Each row is a point. Each copy is the shape, with its points in the same order, turned, moved and blurred by noise. Is it also mirrored, or only turned?

Shape (7 x 2):
[[-68  26]
 [-61 -19]
 [ 62 -38]
 [ 28  21]
 [ -9  28]
 [-15  14]
 [ 91 -12]]
Copy 1:
[[ 57  67]
 [ 63  19]
 [-31 -52]
 [-18  10]
 [  1  40]
 [ 25  34]
 [-60 -38]]
Copy 1 is: mirrored
Copy 2 (7 x 2):
[[-38 -73]
 [  4 -83]
 [ 58  33]
 [-10  15]
 [-30 -20]
 [ -9 -33]
 [ 31  70]]
Copy 2 is: only turned

Shape (5 x 2):
[[-68  29]
 [-55 -13]
 [ 44  -5]
 [ 38 -55]
 [-47   9]]
Copy 1:
[[-22 -80]
 [ 21 -71]
 [ 14  34]
 [ 59  28]
 [  0 -53]]
Copy 1 is: only turned
Copy 2, 5 rows:
[[-47  56]
 [-58  18]
 [ 30 -27]
 [ -6 -66]
 [-39  33]]
Copy 2 is: only turned
Copy 3 (5 x 2):
[[-69   5]
 [-42 -27]
 [ 45  21]
 [ 61 -26]
 [-42  -3]]
Copy 3 is: only turned
Copy 4:
[[-55 -53]
 [ -7 -59]
 [ 28  35]
 [ 75   7]
 [-22 -47]]
Copy 4 is: only turned

Shape, 9 rows:
[[  2  48 -39]
 [  4  44 -22]
 [-37  -5  44]
 [ 44 -19   1]
 [  4 108  50]
 [ 24  -1 -25]
 [-16 -23  26]
 [-29  -7  24]
 [-48  43   3]]
Copy 1 (9 x 3):
[[-15 -55   4]
 [ -7 -46   4]
 [ 39  10  60]
 [ -3  25 -20]
 [ 85 -85   2]
 [-21   5 -13]
 [ 20  33  42]
 [ 21   9  44]
 [ 10 -45  54]]
Copy 1 is: mirrored
Copy 2, 9 rows:
[[-37  15  -8]
 [-32  10   1]
 [ 31 -61   1]
 [ 41  34  -7]
 [-39 -27  91]
 [  7  27 -22]
 [ 44 -31 -16]
 [ 25 -42  -9]
 [-28 -48  -2]]
Copy 2 is: only turned
Copy 3:
[[ 42  28 -42]
 [ 41  23 -29]
 [  7 -47  25]
 [-16  42  27]
 [121   2  20]
 [ -3  34  -8]
 [-15 -20  19]
 [  4 -33   8]
 [ 46 -35 -26]]
Copy 3 is: mirrored

Shape (7 x 3):
[[ 43  33  14]
 [-19 -57 -22]
 [ 66  -1 -75]
 [ 20  -9  45]
 [-37 -25  16]
 [-27 -32  32]
 [-56 -20 -28]]
Copy 1 (7 x 3):
[[ 19 -41  51]
 [  1  -7 -56]
 [-29 -99  -5]
 [ 55 -12  19]
 [ 28  33 -15]
 [ 34  25 -17]
 [-33  24 -31]]
Copy 1 is: mirrored
Copy 2:
[[ 40  51  18]
 [-23  21 -76]
 [-16 121 -17]
 [ 45  14 -27]
 [-10 -18 -42]
 [ 16 -10 -50]
 [-56   0 -36]]
Copy 2 is: only turned
Copy 3 (7 x 3):
[[ 11  62  16]
 [-13 -41 -51]
 [ -5  79 -73]
 [ 30   8  21]
 [-21 -35  -3]
 [ -7 -43   9]
 [-60 -28 -18]]
Copy 3 is: only turned
Copy 4, 7 rows:
[[ 12  41 -32]
 [ 32 -56  28]
 [ 82  48  36]
 [  8 -16 -49]
 [-15 -48   2]
 [-10 -53 -16]
 [-15 -45  50]]
Copy 4 is: mirrored

Shape (9 x 4):
[[-65 -38 -32  43]
 [-79 -60 -56 -17]
 [-15  75 -44  -6]
 [  8  99  -5 -50]
 [-22  66  41 -25]
 [ 19  -2  32 -59]
 [-41  33 -16  -5]
 [-28 -47  22  35]
 [ 29  -4  31 -23]]
Copy 1, 9 rows:
[[ 34  -7 -57  34]
 [ 64  -4 -43 -23]
 [ 17  97  17  29]
 [  7 104  91  23]
 [ 13  45  81  53]
 [-12  14  72 -15]
 [ 32  51  20  33]
 [-15 -34 -12  38]
 [-31   8  53   2]]
Copy 1 is: mirrored
Copy 2, 9 rows:
[[ -53  -46  -17   55]
 [ -53 -105  -22   11]
 [ -57   32   16  -40]
 [ -20   44   52  -76]
 [   3   14   71  -28]
 [  55  -20   25  -45]
 [ -45   -3   27   -6]
 [  12  -28   -7   62]
 [  48   -1    3  -20]]
Copy 2 is: only turned

Shape, 7 rows:
[[ 15  13   8 -54]
 [-11 -45 -32  14]
 [ 15  62 -87 -21]
 [ 33 -35  26 -23]
 [-24  32 -47 103]
 [ 30 -41   2  -4]
 [-78   0  15 -16]]
Copy 1, 7 rows:
[[ -4  56  41 -33]
 [ 58   6 -14   5]
 [ 60  79  77  45]
 [ 21   7  13 -61]
 [ 60 -49  49  93]
 [ 47   1  11 -41]
 [-36  21 -17  32]]
Copy 1 is: only turned
Copy 2:
[[-38  44  20   0]
 [ 29 -10 -31 -11]
 [ 14  38  13  96]
 [ -6  32  16 -50]
 [ 61 -85  25  53]
 [ 19  21   5 -41]
 [-63 -42 -28   4]]
Copy 2 is: only turned
Copy 3:
[[ 18 -44 -20 -16]
 [-20  16  15  24]
 [-29  15 -83 -36]
 [ 47 -32  11  33]
 [ -3 121   8 -33]
 [ 25  -6   5  41]
 [ -3 -30  46 -66]]
Copy 3 is: only turned
